Each wall is flat, endless, passes through zero and stands at right angles to its row. A trip goes straight from one point to another. List the walls that it crosses, first one first.

Walls:
(1): [ 0.2 -8.3]
(2): [-3.7 -1.5]
(3): [3.7 1.7]
(4): [ 3.9 -5.1]
Trips:
[ 4.2 -7.9] to [-1.8 -5.5] -> 3, 2
[-3.6 -0.3] to [0.5 4.3] -> 1, 3, 2
[-2.7  5.2] to [-2.9 -0.4] -> 1
[10.9 -1.9] to [-2.3  7.1] -> 1, 4
[-0.5 -1.0] to [-3.6  6.5] -> 4, 1
[-1.9  9.1] to [-4.6  1.3] -> 2, 3
[0.8 2.5] to [-4.2  1.5] -> 2, 3

Walls:
(1): [ 0.5 -1.0 -2.1  8.5]
(2): [-0.4 -3.8 -0.7 -3.4]
(3): [-3.9  1.7  2.6 -6.5]
(4): [ 3.4 -8.2 -4.9 -1.6]
(5): [ 2.2  2.4  0.0 -8.0]
(6): [ 6.0 -3.8 -7.4 -0.6]
Trips:
[ 1.7 -0.4 -0.6 -6.0] to [ 4.6 -3.3 -1.8 -4.6] -> none
[ 4.6 -2.6  1.4  1.1] to [-3.5  4.7  0.1  0.1] -> 2, 4, 6, 3, 5, 1
[ 3.3 -9.6  5.3  0.5] to [ 4.8  1.0 -2.8  6.5] -> 2
[ 5.9 -0.1 -2.5 -3.3] to [ 0.3 -6.1  1.8 -4.4] -> 3

Walls:
(1): [-0.2  3.3  0.0 -0.3 -3.2 -3.4 -5.7  0.6 -0.3]
(2): [ 3.1  0.1  3.9 -2.6  2.1 -3.2  3.7 -2.4 -5.4]
(3): [-2.8  7.3  3.8  3.7  1.8  0.9  1.7 -0.3 -2.4]
(4): [ 1.7 -0.6 -2.8 -2.4 -3.0 -1.1 -2.3  3.7  7.8]
(5): [-1.6  8.4  4.3  2.0 10.6 -6.0 -6.1 -4.1  2.4]
(6): [-7.0  4.1  1.5 13.4  5.6 -4.6  1.5 -0.7  2.5]
Trips:
[ 0.7 -2.6 -4.0 -1.5  3.8  6.5 -0.3 -8.0 -5.4] to [-0.2 -9.9  2.1  1.0 -8.3  6.4 -3.6  1.2  1.7] -> 2, 4
[ 1.6  4.2 -0.9  1.4  1.5 -1.9 -3.1 -1.1 -7.3] to [ 2.7 -0.4  1.9  1.7 -4.0  3.5 -1.9  4.3 -0.6] -> 6, 5, 2, 4, 3
[-7.0  1.2  2.9 -6.0  0.8  0.0  5.4 -0.9  4.9] to [ 2.0 -5.2 -5.1 -3.0  2.0 -2.4 -0.6 -0.4  0.3] -> 6, 3, 5
[ 0.7  1.9 -0.1  3.7 -3.6 -4.0 -1.8 -3.0  0.7] to [-4.6  0.4 -1.4 -7.4 -5.7 -8.3 -0.9  2.6  0.1] -> 3, 6, 5, 2
[-2.4 -3.0  0.9  3.3 -5.5 -2.7 -1.3 -2.0  2.4] to [-4.1  1.2  3.2 -3.5 -0.6 -0.2 -8.2  3.3 -1.9] -> 5, 6, 3
[ 1.0  5.6 -2.2  6.6 -1.4  3.1  0.0  2.0 -0.9] to [-2.2 -5.0  3.2  2.3 -3.3  1.4  2.5 -2.2 -2.7] -> 5, 1, 2, 3
[ 6.1 -0.6  2.7 -6.6  4.6  5.5  4.1 -4.1 -0.7] to [ 0.2 -6.3  2.0 -2.6  2.3  1.5  0.2  1.1 -7.1] -> none

Walls:
(1): [ 3.7  4.2 -0.4  3.6  3.0  7.9 -6.5 -1.8 -3.0  7.6 -1.4 -0.5]
(2): [ 2.8 -5.1 -0.3  3.6  2.5  2.4  6.0  1.1 -4.6  0.9  5.6  0.8]
(3): [ 4.4  3.1 -4.3  2.2  4.4  1.6 -2.5  3.8 -2.2 -5.4  2.8  7.8]
(4): [  6.1  -2.3   1.7   3.3  -3.0   4.5   9.3 -11.6  -0.4  -1.9  -6.6   4.1]
(5): [ 1.8 -1.2 -3.2  5.2  2.5  0.2 -3.0 -2.7  5.0  1.5 -5.1 -3.9]
(6): [-1.7 -3.6 -4.0  7.7  0.2  0.1  4.7 -7.9 -0.5 -3.2 -1.8 -1.0]
(7): [ 3.7 -1.0  2.9 -1.7  6.0 -5.0 -5.4  5.1  2.9  3.1  0.8  1.0]
(8): [ 1.7 -3.8 -2.7  4.1  7.0 -7.9  0.1 -2.2  5.7  0.5 -2.5  4.3]
(9): [-4.0 -2.5 -6.6 -2.9 -2.7  2.8  5.1 -0.1 -7.1 -0.7  0.5 -3.9]
Trips:
[-3.2  5.1 -2.0 -2.4 -1.8  2.7 -7.5  2.0  3.1  0.5  0.9 -4.3] to [ -1.1  -4.5  -2.5   8.8   0.0 -10.2  -3.5   2.0   0.3  -3.9  -0.2   1.2] -> 3, 8, 1, 6, 2
[ 5.3 -4.6 -4.9 -2.9  2.2  0.1 -1.0 -1.0  2.1  8.2 -5.6  0.0] to [ 2.0 -0.4  1.8  0.9 -4.7  2.9  1.4 -4.3  1.1 -2.2  0.9  8.3] -> 6, 2, 3, 7, 5, 1, 8
[-1.1  6.3 -3.3 -0.8 -1.1 -5.4 -5.9  4.5 -5.6 -5.7 -0.2 -4.0] to [-2.7 -0.3  6.7  5.8 -0.3  3.1  5.5  0.7 -0.6  2.9 -5.7  1.2] -> 7, 1, 3, 6, 4, 9, 5, 2
[ 5.9 -2.3  7.7  0.4 -0.9 -6.3 -3.6  3.2 -6.3  2.6 -0.4 -7.1] to [ 3.1 -0.5  0.8 -7.2  1.9  2.5  4.5 -0.7  4.1 -1.5  0.9 -3.3] -> 1, 4, 9

Walls:
(1): [ 1.8  6.4  2.2  3.0  7.1 -3.0  4.8 -0.9  5.9  1.7 -3.9 -0.5 -2.0 -3.0
 -0.6  2.6  2.9 -5.0]
(2): [-1.0  3.2  6.5  1.6  2.1  1.4 -3.1 -5.0 -2.9 -1.7 -1.5  4.9  1.0  2.7
  3.7  0.8 -2.0  0.5]
(3): [  4.1   5.0   2.1  -4.0   1.6   0.3   0.6   5.9  -1.6   3.4  -2.0  -2.1
   2.4   0.0  -2.3   9.2 -10.7   8.6]
(4): [ -1.2  -1.4  -3.4  -0.5  -1.1   5.4  -1.2   1.9 -10.9   3.0  -4.4  -3.2
  -4.6  -2.7  -2.5  -0.1  -0.2  -0.1]
(5): [ 5.2 -3.9 -1.2 -5.5 -3.4  5.2  2.9 -1.1  3.0 -3.0  0.2 -1.0 -4.3 -1.4
  0.3  2.6  0.2 -3.1]
(6): [  3.3 -13.1   2.2   2.3  -5.0  -2.5   7.9   7.8  -3.2  -2.0  -4.0   6.3
  -1.7  -2.5  -3.3   0.6  -0.7   2.4]
Trips:
[-0.6 -0.3  7.2 -5.0  3.4 -6.2  8.7 -1.1  0.7 -7.2 -5.1  1.6 -1.5  2.6
  7.0 -3.1  0.4 -2.0] to [-7.1 -0.6 -3.3  3.0  1.0  0.0  1.1  4.1 -0.4 -0.8  2.1 -1.8  0.7  1.5
  9.6  2.9 -9.0  2.7] -> 5, 3, 1, 6
[-7.0 -3.6  1.4  1.7  1.4 -1.8  0.7  4.6 -1.0 -4.6  1.7  1.5 -3.1  0.9
  2.1 -2.7 -0.6 -4.2] to [-4.8 -1.5  0.9  6.1 -0.3  1.1 -6.2 -3.4  1.5 -1.8 -1.3 -1.1  2.4  0.2
  0.7  1.8  8.0 -2.7] -> 6, 1
[-5.3 -3.5 -6.6 -6.3 -3.5  3.7 -2.0  2.3  0.1  4.9 -4.0  5.6  3.3  0.0
  1.3 -0.7 -1.8 -2.7] to [ 1.5  1.6  1.0 -6.5  1.1  1.3 -0.2  0.5 -0.9 -3.2 -6.5  0.0 -5.7  3.2
 -1.7  2.4  1.6  0.9] -> 3, 2, 1
[-10.3   0.9  -0.9  -3.3   0.2  -1.5   1.7  -1.2  -2.8   3.1  -7.4   2.2
  -2.0   3.0  -0.6   4.4  -2.6  -2.3] to [  1.8   1.6  -4.5 -11.2   4.5  -1.8   0.4  -2.4  -0.5   1.0   2.1  -0.1
  -0.3   4.1  -2.8   1.5  -1.0  -3.6] -> 5, 2, 4
[-5.8  2.6 -1.8 -3.5  1.8 -5.1 -1.2 -3.9 -2.2 -5.3 -1.0 -6.1  5.1 -1.5
  1.6 -3.0 -1.7 -0.6] to [-1.3  1.4  6.9  3.8  1.6 -0.8  2.4 -3.6  6.0 -3.0  1.9 -9.6  5.1 -3.0
  3.8 -2.1  9.9 -1.7] -> 1, 2
[ -1.5  -2.4  -8.1  -0.9  -1.0   6.7   4.6  -5.5   1.2   0.3   0.7  -6.4
 -13.8  -3.1   0.9   2.3   2.0  -0.7] to [-4.6 -7.8 -3.9  3.2  3.3 -3.0 -3.0 -0.9 -3.0  6.9  5.9  1.3  1.7 -6.7
  7.0  0.1  4.6  8.1] -> 1, 6, 5
[-1.2  2.1  1.5 -1.9  5.2  5.5 -0.1  0.3 -4.3  0.7  1.5  4.5 -2.4 -1.8
 -3.9  8.3  5.0 -3.1] to [ 1.6 -0.1  5.2 -0.4  1.6  1.4  3.1  0.9 -2.2  2.2 -3.2 -1.5 10.2 -5.4
 -2.0 -4.8 -7.1  6.8] -> 6, 5, 1
